Each row of a before or after table is a point. The points were changed in one or more steps. Then noise was added and the rows were shuffled. The steps act on how far a point lies along the listed directions, d1 being the first. Write out the steps. A step turns or swaps two directions, mirrors them in a line or flattens them onto one, adds a multiple of one to another, or multiplies one. Angles are multiples of 10 degrees, from the lower direction toward the higher: turns from -170 to 170, lines from 10 to 170 but not 90. Use the fewest steps. Two steps may share a direction if one is a turn and the other turns, adds or multiplies; they go together, in the order done. Otherwise the lowest direction goes first.
(in the rows, 128 means zero)

Directions:
(1): [194 141 115]
(2): [124  90  71]
(3): [146  73 164]
Before (14 x 3):
[[184 190 124]
 [177 155 116]
 [108 127 135]
 [186  99 107]
 [148 111 118]
 [185  23 101]
 [117 136  93]
 [141  83 110]
 [118 169 179]
 [148 144 164]
 [163  34 161]
 [160 148  66]
 [190 111 116]
 [103 172  99]]
After (14 x 3):
[[228  59 136]
 [ 93  98 124]
 [179 112 131]
 [159 147  65]
 [177  47 174]
 [151 110 121]
 [143 165 113]
 [173  87  95]
 [123 107  76]
 [ 97 115  52]
 [ 68 122 141]
 [156  84  91]
 [115 182 110]
 [123 141 146]]
Steps: mirror d1 and d2 in the line at 40 degrees

Directions:
(1): [112  91 165  71]
(2): [131 152 197 157]
(3): [ 54 116 124 154]
(4): [104 192 123  89]
Before (8 x 4):
[[ 45 100  65 145]
 [128 199  68 153]
 [155  75 140 117]
 [ 67 175 102 129]
 [139  71 141 136]
 [ 74 163 126 191]
 [126  58 118 125]
 [133  80 136 111]]
After (8 x 4):
[[ 84 122  56 156]
 [143  74 143 113]
 [162 197  73 143]
 [ 85 188  96 139]
 [137  66 114 124]
 [ 83 172 117 204]
 [132  70 144 144]
 [132  81 140 110]]
Steps: turn d1 and d3 by 20 degrees; add 0.5 times d2 to d3

Directions:
(1): [103  97 125  45 162 107 150 172]
(2): [126 128 193 155  90  84 122 192]
(3): [105 141 147 107  86  82 185  66]
Before (13 x 8):
[[121 114 130  85 126 114  98 206]
 [114 100  73  70 164 146 152  79]
 [130 135 154 137 100  95 144 137]
 [121 167 123 178 114 121 107  75]
 [138 143 167 137  85 118 126 126]
 [168 150 146 193 164 181  41 194]
 [175 130 148 187 120 164  77 153]
 [133 120 104 154 140 148 111  99]
 [131 156 150 134 102 118 129 122]
 [146 101 130 148 160 142  80 221]
 [140 177 125 150  93 135 153  62]
 [104 113 141  86 148  89 151 145]
 [162 115 121 160 172 181  73 179]]
After (13 x 8):
[[118 113 157  89 112  89  99 227]
 [102 108 148  48 136  91 187 121]
 [112 118  91 110 139 133 142  62]
 [109 164 121 157 112 108 126  61]
 [131 120 134 147 163 133  91 185]
 [136 158 157 148  96 116 119 144]
 [ 88 138 206  50 103  45 195 134]
 [151 176 102 160 112 159 136  61]
 [140 105  11  90 211 224 114  45]
 [ 97  93 179  75 115  55 166 205]
 [139 142 176 171  91  98 110 177]
 [140 146 187 158  78 111 114 153]
 [125 121 189  93  79  69 177 125]]
Steps: mirror d1 and d3 in the line at 150 degrees; multiply d2 by 2

Directions:
(1): [133 183  99 102  92 212 131 133 160]
(2): [127  96 131 105 194 170  75  71 142]
(3): [108 174 110 140 135 141 116 101  28]
(4): [ 90  58 115  75  79 144 158 109 100]
(5): [ 60 171 175  82 166 115 165 130 143]
(6): [114 135  57 158 148 107 183  72 158]
Before (12 x 9):
[[136 108 161 135 102 123 118 173 141]
 [ 84 188  99 123 153 168 145 115 127]
 [137  89 138 137 124  72 150 126 133]
 [100 138 134 111 210 118 142 103 159]
 [113 171 207 104 165 116  97 155  98]
 [ 76 114 139  69 135 151 137 102  60]
 [141 181 101 157 134 113 122 122  92]
 [145 107 120 116 141 112 123  92 112]
 [161 170 142 156  96 153 118 182 129]
 [123 170 126 121 189 153 118 109 151]
 [ 95  77  91 101 167 139 135  64  84]
 [ 84 109 126 147 140  83 172 108  93]]
After (12 x 9):
[[155 169  81 149 153 159 122 107 138]
 [ 60 152  77 110 176 127 174  60  49]
 [128 111 172 116 133  72 158 149 177]
 [125 131 127 111 149 103 141  92 106]
 [141  78 181 115 123 126 107 172 187]
 [135 196  93 170 123 117 106 110   5]
 [111 199  59 151 117 185 132 112  67]
 [128 170  96 131 177 137 157 120 193]
 [130 205 161 118 178 176  67 120  93]
 [ 69 186 144 141 142 107 170 128  73]
 [174 113 139 151 101 156  87 166 107]
 [ 60 185 110  82 155 182 133  73   9]]
Steps: turn d1 and d5 by -50 degrees; turn d4 and d5 by 30 degrees; turn d2 and d6 by 40 degrees; multiply d3 by 2.5
